Every row gives one point. Two turns around zero, p and q, are shown by what they do to some points. Where does a point land after both, in the order given? Backwards means that the second turn is done in reverse. Each puzzle has new turns, and all numbers are rounded.

Turn p:
[-31 -32  28] => [-10 -13  50]
[-23  50  13] => [23 51  7]
[13 13 29] => [34 -2  6]
[ 60 -37 -38] => [-17 -57 -53]
[ 5 -6  4] => [ 2 -8  1]
[-23  12 -36] => [-31  29 -12]
Turn q:
[-33  24 -20] => [-16  35 -24]
[19 -3 16] => [ 12 -11  19]
[ 36 -50   1] => [ 14 -60   3]
[-38 -22  54] => [-56  -7  41]
[ 11  38 -51] => [ 37  32 -42]
[ 5 12  0] => [9 9 3]
Where do these land?
q, then p backwards: [-37  21  -4] => [-24  19 -30]
q, then p: [ 16 -74  20] => [-35 -53  46]
q, then p: [  8  17 -22] => [  3   3 -29]
p, then q: [14 36  6] => [37  8 -8]

Turn p:
[ 32  34  12 -51  19 -17] => [-20  30  37 -36  37  15]
[  0   0 -20  44  11 -15] => [ 21   6 -26  10   3 -38]
[-12  42 -32 -59  22 -45] => [-66  14   1 -40  50 -15]
[  0 -56  57   1 -15  16] => [ 22 -29  47  13 -55  14]
[-21  47 -32  33 -22 -13] => [-17  37 -58  13   2 -15]
[-12 -25  18  18   9  44] => [ 24 -28   9  41  -9  17]
[ 13 -42  -3  13 -23  30] => [ 36 -32 -10  -1 -27  21]
Turn q:
[-40 -15 -15   2 -22  27] => [-21 -17 -47   3  -7  17]
[67 42 34 -8 11  5] => [ 55  27  54 -17  11  21]
[ 34  19 -10 -11 -17 -14] => [ 37  -6  14 -16 -14 -12]
[ 62  12 -17 -17  18  10] => [ 54 -11  26 -11  34  -8]
[ 13  40 -23 -42 -10 -31] => [ 26   5   4 -55 -14 -35]
[-52   4   4  17  -4  14] => [-33  20 -38   8 -10  14]
[-46 -84  48  16  10  13] => [-87 -30  11  45   7  37]
[ 29   1  -5  25 -11 -20] => [ 26  -1  16  23 -18 -15]
[-69 -20 -17  18  25  -3] => [-59  13 -43  20  11 -19]
Where do these land?
p, then q: [-35 -10   4   3 -24 -18] => [-15 -12 -24   2 -36  -7]
p, then q: [40 -6  0 58  3 68] => [ 80 -12  19  43  28   9]
q, then p backwards: [ 42 -37 -32 -33  21 -20] => [  2 -44 -14  -8  61 -14]
p, then q: [-54  -1  45 -11   8 -22] => [-43  25  -7  21 -50  14]
q, then p: [ 10  14  18 -37 -21  18] => [ -4 -18  19 -12   6  43]
q, then p backwards: [-68  36  12   2  29 -16] => [-11  62  -8  -6 -29 -47]
q, then p: [ 43  -1 -31  24   8  24] => [ 55   7   7 -13  18 -19]
p, then q backwards: [ 72   4  -7  -3  -1 -23] => [ 25  60  -1 -38  10   3]
q, then p backwards: [-50   0  -9  -4 -22 -11] => [-28   3 -19  -1 -39 -23]

Turn p:
[-18 -51  23 -14  -2  16  -9 -14  11] => [-22 -31  14 -11  -9  23  10 -29  31]
[ -1 -42  14  -3  18  43 -34   7   0] => [-23 -32 -16 -27   2  45  -5   2  28]
[ 27  37  12  -2  12 -14  24   7   0] => [ 16  13  14 -17  17 -29   2  20 -27]
[-40  31   0  -8 -12  14  -2 -40  19] => [-35  50  12  14   3  -1  19 -15  16]
[  8   5  -3  16  26 -22  -5  16   8] => [ -3 -19  -6  13  20 -15  -9  20 -14]
[ -2  10   2  -7 -15 -10 -35 -33 -11] => [ -5  24   4  10  18  21 -19 -32  -6]
[ -1   9 -27 -13   0 -23  26  20 -37] => [ 25   0 -16  11 -26 -10  14   1 -44]
[  8  31  26  37   6 -14  13  23   4] => [  8   3  31   8  10 -15 -14  48 -13]
[ 13  21 -14  21  -9  -8  22  -7 -13] => [33 20  3 14  4 -9  8 13 -8]
[  8  -6 -16 -20 -25  -8   0  34  -6] => [ 12  -6 -17  -8 -36 -13 -22  -7 -11]
[ -1 -45 -16  -7   2  25   0 -13  24] => [ -5 -23 -21  -7  -2   4  16 -20  45]
Turn q:
[-14  18   9 -25 -15  23   5  14 -18] => [-37  26  -5  10   2   8 -14   4 -11]
[ 23 -14   7   9  -2  -5  25 -33   6] => [ 30   8  21 -15 -20  20  13  -6   6]
[  4  -6 -14  12  22 -17  34   1 -11] => [  9   4 -11 -18 -12  -8  39 -11  -8]
[ 13  27 -18 -14  -3 -11 -24  17   8] => [ -2   5 -15  -4  41  -9  -9  13  13]
[-24  21  -6  30  -7 -16  30  -6  -1] => [ -1  11 -16  16 -15  -4  27 -32  24]
[-32 -17   0 -10 -27  -1  31  20  17] => [-39  -5  -6  -2 -35   3  10  12  27]
[ 14 -35  17  24 -20  26  11   6  -7] => [ 14  -8   1  21 -39  23   0  25 -15]
[  8   2   6 -31  10 -21 -97  -7 -12] => [ 18 -13  13  -7  49 -48 -74  10 -14]
[ -2  -4 -29   9  19   7   1 -20   9] => [ 11 -21 -10 -18   6  14   5 -24  -3]
[ 11   7  28  -5  21  16 -17   7   9] => [ -3  -7  28  16  22   1  -1   9 -20]
Where do these land?
q, then p backwards: [-13   1  -2  10  14 -26   1 -29  11] => [ 14 -22   6 -16 -18  -7  16 -17  14]
p, then q: [ -9 -14  39  14  22 -15  14 -10  -3] => [ -8  -5  30  12 -30  -8  16   7 -24]
p, then q: [-18 -26   7   4   7  18  -5 -20   0] => [-15 -18  13   2 -14  28   9 -10   2]
q, then p: [-22  -7 -13   7  30  -7  43   0 -13] => [ 19  18  13   8 -21 -10  37 -29  -5]
p, then q: [-45   6  10 -14   8 -22  16   9   5] => [ -8  15  -4  20 -41 -21   2 -17  12]
p, then q backwards: [ 30  -6 -16  -2 -37  -8 -38  25  -9] => [ -3 -15 -20   4 -33   9 -37 -32 -24]
q, then p: [-32   7  17  27  -8  -6  26 -16  -2] => [15 26 29 20  5 -7  6 -9 29]
p, then q: [ 27  21 -14   1   5  27 -29  21   3] => [-18 -12 -27 -15  41  -6 -15  10  -6]
q, then p: [ 34  23 -11 -35 -33   4 -26   6 -23] => [-29  16 -40 -10  15   0 -28  27 -30]
p, then q: [ 48  -6 -15 -12  -9  34  -1  14  31] => [ -7 -13   3 -47  37  -2 -10  23  25]

Turn p:
[-10  51  -1 -19  -9 -28  29 -48  35 -26 -33 -36] => [  0  30 -26 -47  19 -26  24  -5  65  29 -18 -23]
[ 14 -24 -21 -24  28 -11 -30   2 -18 -31  -2  -7] => [ 33  18 -19   0  -7 -26 -30   7 -16 -29  19  -4]
[-35 -36 -25  29  41  37 -15  -1   8 -21 -50  47] => [ -2 -13 -44  72  36 -18 -32 -11  -8 -23 -39  16]
[ 17 -12   9 -37  41 -22  27  40 -14   0  27   3] => [ -5   6  13 -26  29  -9   9  31 -36 -36  42   9]
[-30  -8  10  16  -6  36 -47  18 -32  -2  16  -8] => [ -4 -11   0  20 -29  45 -53  -2   1 -17   0  10]
[ -3 -28  26 -26   1 -23  27  -3  49 -47  13 -32] => [ -5 -14   4 -11  17 -39  14  14  49 -24  43 -43]
[-41   4  27  27 -34  14 -15  -7   1  24 -21  13] => [-36 -24  13  18 -12  15 -25 -12  19  30 -34   7]
[ -9   2 -31 -23   2 -34   2 -14  39  -4 -16 -25] => [ 24   2 -26 -15  19 -33   3  10  24  35  18 -12]
[ 12 -22  17  33 -43   3  21  28 -40  -6   6 -14] => [-46 -12   0   3 -46  20  11 -12 -29 -10  11 -30]
[ 36  33  -6 -25  -5 -10 -10  16   5  17  17  55] => [ 21  -6  25 -18 -13 -14  32  15 -20  -4 -12  60]
[ 25  15  -5  -2 -12  33 -31   9   8  30 -18  -6] => [ 33 -18   6   0 -17  24  -2  20 -11  15 -38  -2]
[ 21  15 -35  45  39  -2  -5   4 -16  18  28  -6] => [ 20  47  -6  33   3  37  18   4 -29  10  17  13]
[  7 -18  52  41 -12 -12  20 -23   3  37   1  -5] => [-39   7  57  21   2   4  11 -10  -3  26 -11 -34]
[ -4  27 -18 -36 -30  19  26 -20 -29  12  32  22] => [  7 -14   5 -49   0  21  17 -50  -8  -4   1  34]
Turn q:
[ 15  12  50  19  -1 -20  72  -6 -16 -19  46  19] => [  9 -18   5  20 -44 -55  57  32  16 -34   7 -21]
[  8 -10 -15  20  12  72 -24 -21   8 -21  25 -74] => [ 12 -21 -26  35 -13  33 -20 -73   6  26  51 -31]
[ 11  -3  -7 -15  23 -10 -15  19  17 -20  22  11] => [ 21   1 -21 -24   2 -13 -27  11   9 -14  11  -7]
[ 14 -15 -14  25  -6 -10 -18  -3  31   0 -24  24] => [ 28  -1  13  -2   2  17 -23  -5   8  -8 -40  16]
[-17 -19 -21 -71  14  -9 -15 -23  11   3 -12  28] => [-19 -24   5 -71  13  -8 -24   6 -15  19   3  28]
[ 12   0 -22  28  -5 -20  21  -2 -45   6  -9 -19] => [  6  13   8  49   1 -22   8   8 -33  19  -4   8]
[ 12 -17  39  14  22  97  -4  23 -19  19  -9  24] => [ 26 -20  41  -6  21  67  32  -2  -8 -18  41 -56]
[-57 -13 -21  30  23 -20  -9   2  16  10 -21 -24] => [-11 -20 -28  31  48  11 -12   3  23  26 -23  23]
[  9  42 -23 -10  12   6   0 -15 -17  -6  -7  15] => [  5   9  -6  -7   3  -3  10 -10 -32 -21  20  34]
[  5 -13  23  22 -16 -20 -20  14  21  18  58  26] => [ 15  15  11   2 -33   4 -18  41  59  -9   6  -4]
[ 14  34 -14 -64 -22 -16  37  -5   4  13 -23 -32] => [-30  32 -24 -40 -14 -28  36 -25 -36  29 -14   9]
[-26 -26  -5  -5 -36 -18  17  24  14 -19 -18   6] => [-26 -13 -15  -2  -9   4 -12  23  -8   4 -51 -16]
[-11 -22  45 -12  17 -18 -18  -1 -32  19 -18 -23] => [-29   8  37   4  43 -25   0  -1  16  18  10 -24]
[ 10  51 -16  19 -37 -15 -24  -6   8  -4 -10  20] => [ -7  40  -1  10 -21  17  -8  -9  -5 -37 -19  42]
Where do these land?
p, then q: [-31 -14  11  16   3  -2 -22  19  -4   3 -11 -16] => [ -6  10  -6  16  13  33 -27   5  17   5   6  -2]
p, then q backwards: [ 12  21  -9  45  42 -11  38  -6 -26 -36 -35 -21] => [ -5  54  13  -3 -22 -14   5  66  -2   1 -16 -36]
p, then q: [ 15  14  24 -20 -24  20   5   1 -42  -1  14  38] => [-42 -32  31 -21 -10  -7  -2  -2 -24 -28  -8  -7]
p, then q: [-37 -13 -38 -13 -29  33  -4 -20   9  14 -17 -37] => [ 26  -5  16 -12  -1  21 -26 -35   0  61  11  13]
q, then p: [-30 -25   9 -21  38 -42   7  29 -28 -25  40 -38] => [  8  21 -15  17   4   0 -18  39 -11  46  73  10]
p, then q: [ 36  46  -9  21 -36   3   2 -32   6  50 -38  44] => [ -8   8  57 -12  22   6  66   2 -29  15 -49  19]
p, then q: [-32  25 -28  -3  -9  46  26  35  34  12  15  26] => [ 48 -62   5 -18   3  29   3  27 -17  15  -6 -10]
p, then q: [ 44 -19   9 -26   9   0 -24 -14 -40  51 -34   2] => [-30  46  53   4  33 -24  -1 -14 -32  -1  15 -18]
p, then q: [-22 -36  16  17  57 -22   8 -40  -3  -8 -18 -23] => [  6  23 -29  30  42 -21  -7 -32  37 -14  28  27]
p, then q: [ 39  45  23  -7 -15  14  15  -7  16 -24 -31  -4] => [-14   2 -27 -26   5  -9  27 -19 -29   2 -52 -16]
q, then p: [-22 -12 -18 -36  28 -45 -35   1 -20 -24 -11  32] => [  7  13   1   4  -1 -31 -54  36 -14 -22  20  45]
p, then q: [ 36   2   8   4  -7  -9 -19 -23  15 -19  42  10] => [  4   9   8   0 -46 -21  21 -10  20 -29 -16 -12]
q, then p: [ 19 -19  15  16 -38 -15  25  17  26  27  12  16] => [-17 -33  -9 -19 -14  -1  27  31   4  20 -30 -24]
p, then q: [  2 -35 -11   5 -13  31 -15  18  22 -11  23 -15] => [ 24 -13   3  26 -31   6 -25  -9   8  15   0 -32]
p, then q: [-28  20  -1   3  -6  -2  -8  22  37  -8  49 -14] => [ 29 -15 -19 -22 -32  30   2  20  34  -2   5 -18]

Turn p:
[ 15  29  38  45 -11  11   3  18 -25  51  18  54 -28 -60] => [ 54 -60  21 -15 -36  -5   5  25  19  48 -19  43  -5 -43]
[ -5 -38 -34 -19 -16  13  20  28  13  31 -51  -3 -23  -3] => [ -6  13 -19 -24  17   4 -26 -22  -9  28 -67 -29  -7   4]
[ 17 -20 -28  15  43   1  10  16 -71  13 -25 -54  19  64] => [ 42  19 -20  16  43   9 -17 -45 -86 -20   7   7  36  29]
[  0  10  56  20 -34   9  10 -10 -30   8 -23  13  18   4] => [ 13 -37  42  13 -12  37 -15  14   3   6  -9  24  13  29]
[ -8  20 -70 -44  -7  51 -44 -12   0 -60  36   6  44  49] => [-67  61 -32 -44   7  14 -32 -23   4 -30  81  26  17   0]
[-35  -7  27 -25  -6  -5 -15   1  14   3  86 -13  23  -4] => [-43  -7  26  -3   0  16  51  17 -17  15  59 -13 -21 -30]
[ -1   6  41  78 -22  22  72  15  -2  30  54 -13  -9 -10] => [ 20 -75 -25  30 -27  61  41  32 -24  12 -18   8  24 -44]
[  3  31  24 -83  -8  43 -35  57   1   9 -15 -26 -52   7] => [ 17  89  36  -4  12  36 -46  16  -2  40  -4  -9 -43 -40]
[ 22 -68 -29  15   5 -15  27   3  16 -32  -3  12   4   6] => [-10 -25 -28 -31  32 -13   6  -3   3 -44 -22 -44  24   3]
[ -1  36   1 -20   1  -1 -31   9  72 -27  24 -30  21 -21] => [-43  34 -11  34 -22 -22  -5  37  28  15  44 -33  -7 -20]
[ 31 -32 -40  40  12 -73   6 -28   4 -12 -32  52 -14  24] => [ 24 -21 -34 -38  12 -62  23  10  11 -52 -39   6  12  58]
[ 24   8  -8 -12  -4 -25  14  -1 -11 -31 -31 -36  42 -40] => [  1  10  25  24 -33 -24 -19 -24   5 -13   4 -44  48  13]
[-42  10  36  47  20 -18   8  12  12 -20  18   5 -19 -41] => [ -2 -49  11  38 -28 -21  11  21  -2 -23  -7   3 -35 -41]
[ 10 -13 -13   8 -12 -20 -21 -50  -5  -4 -10  11 -39 -20] => [ 29 -10 -10 -20 -14 -13  14 -21  40 -13  -2  -7 -33  28]
[  2  49  17 -62  45  -1   8 -31 -12   4  -1  -2   3  -7] => [  5  56  41  35   8 -12  25 -28  27   7  11  32   9 -12]
[  8 -37  17 -28   5  49 -17 -35  31  26  -8   8  27  10] => [-28  -8   1   0  60  21  -7 -14  40  40  17  -5   1  18]
[-41  17 -32  26 -12 -39 -15   6  -8  11 -37  14 -18  42] => [ -7  10 -23  -9 -20 -23  -9   7 -40 -15 -33  35 -34  48]
Turn q:
[-24  37   8 -45  15  18  45 -13 -26  37   5 -32  50   1] => [-21 -34  38   0  -9 -28  51 -28  48   7  30 -19  38   5]
[-64 -34  14   8  -3  -2  -7  52   9 -25 -13  19  44  41] => [  5  -2  -8  11 -24 -11 -23  52  -6 -48   5  29  71  29]
[ -2  80 -16 -42  -4  -8   7   0 -11 -11  78 -39  43   2] => [-41 -13 -38  20  18 -32  51 -51  13  25  31 -51  25  55]
[ -2 -10  29   9  -6 -15   6  63  22  30   0  24 -31  21] => [ 12  41   1  -6 -29 -17   0  48  12 -26   3  22 -33  31]
[ 12 -48  37   0  16   2  17  31 -15 -32  17  43 -10  16] => [ -5  -2  10 -15  16 -13   1  24 -44 -58  -1  43 -16  17]
[-12 -38 -10 -15  24 -10   6   9  43  21  17  58   7  28] => [ 43 -24 -27  -7  16 -30  -8  29  28 -27  -8  48  -9  18]
[-15 -20  48  14 -21  -9 -14  16   4  23  11  58  50  10] => [ 34  28   8 -20  -8 -51 -26  -4  -8 -21  23  48  33  22]
[ -1 -50  24  -2   4 -73  21  44  22   2  -5  28  35   8] => [ 32 -11 -19  -3 -29 -62 -25  42 -18 -57  34   7  -7  -4]
[ 56  14 -48  48  -7  41   3 -14  -1 -15  -9 -36 -11 -13] => [ 17  27  -2  36  31  65  28 -20 -17  21   1 -27 -14 -37]
[ 39  18 -44 -21 -45  24 -14 -32 -18 -21 -39  -7 -40 -14] => [ -2   6 -20 -24 -19  59  20 -46 -12  19 -48 -20 -16 -38]
[ -1  39 -54  41  10   7  -5 -25 -38 -16 -18 -11 -50 -58] => [-62  23 -16  25  17  47 -12 -23   9  38 -10  -6 -24 -65]
[  2 -48   6  -6  15 -15 -42  24 -20  25  12   1   7  22] => [ 16  -6  -7 -30  -1 -20   7  54 -30  23  12  24   9   6]
[-25   3  11 -22 -30   1  27 -51  12  22  45 -49  -8 -10] => [ -3 -52  23  22 -26   4  -1 -44  11  42  22 -10 -19  39]
[ 18  11   1  -6  13  37 -32 -29  25 -19 -41 -28 -30 -56] => [ -7   3  19 -36  28  63 -37 -15  15  17 -14 -44 -16 -23]
[ 20  47  -6  38  21   2 -17 -73  -7 -22 -61 -30 -57   3] => [-19  15  38  27  20  26 -25 -17  -1  42 -80 -48 -22 -54]
Where do these land?
q, then p: [-58 -10 -41 -41 -30  41  -1 -45 -43   4 -40 -68 -12  10] => [-53 -64  15  -4  24  62 -24 -31   7  68 -25 -29  11  21]
p, then q: [  1  58  27  33 -12 -16 -44   1 -13   2 -44  11  13  -2] => [ 35  58 -25  -9 -18 -28  -7  16 -38   5 -21  25  -4  24]
q, then p backwards: [-20 -39 -10  16   2  44 -15  21  40 -23  19   6 -19 -16] => [ 11   1  26  21 -25  43 -12 -11  -9 -11 -12   1  -6  60]
q, then p: [ 22 -34  -6  10  37 -34 -32  32  18 -20  14  16  23 -44] => [ 14  35  -3 -29   0 -45   4 -15 -28 -11  44 -10  -8 -49]
p, then q: [-14 -12  30   3   0  10 -45 -38 -37 -23  20 -13 -34  -7] => [ -2  -9  10  -1  31  23  -1 -16 -33   3 -21  12 -58  40]
q, then p: [ 62 -11 -19 -61 -51  13  54  -4  35   4   9  25  23  28] => [ 21  23 -28 -22   9  39  27 -19  59 -61 -22 -36  52  21]
q, then p: [ 11  18  37  18  -5 -22  31  23 -12  19  -7  22  77  50] => [  6  -9  28  19 -41 -24  35  45  -8 -45  13  -9  62  28]
p, then q: [ 31  24 -11  -8 -25 -44  57  52  15 -34  26  34  24  32] => [-32  15 -19 -14 -34  -8  19  -8   5 -70  36 -27  69   0]
q, then p: [-33 -42  -1   5  32 -20 -27 -10  15   8 -21  18 -49  -5] => [  7   5  13 -36  19 -31 -48  20  -4  26 -17  -9 -42 -13]
p, then q backwards: [-18  -4 -26  -3  -3  48 -11  -9 -67  34 -15 -18 -39 -11] => [ 34 -18  -6   7 -62  18 -12 -58  14   4   8  23 -16 -34]
p, then q: [ 43  -1 -13 -37 -12   9  38  22  25  15   0 -50  -4  52] => [-18  27  16  23  23  15  57  -3  42  11  12 -36  47 -16]
q, then p backwards: [-11  64  17  25  75  -1  -5 -15 -19  -9 -29  21  37  11] => [ 23 -20   7 -53  64  -5  27  22  43 -21 -25  26  35 -15]
q, then p: [ 19  23  33 -49 -29 -23  44  39  39  15  39  15  21 -10] => [ -9  47 -28 -12 -10  28  56  27   8 -62  13 -22  -5  24]
p, then q: [-19  -3 -31  42  15  -8 -37 -32  13  18  40   0 -16 -26] => [  7 -38 -42  23 -20   5   6  -5  -5  13   7  29 -59  -7]
q, then p backwards: [-16 -30  14  48   8   3  -6 -38  -8  -9 -13 -21 -45 -63] => [-48   2  37 -16 -12  69 -31  42 -13  -2  -9  -9   6 -10]
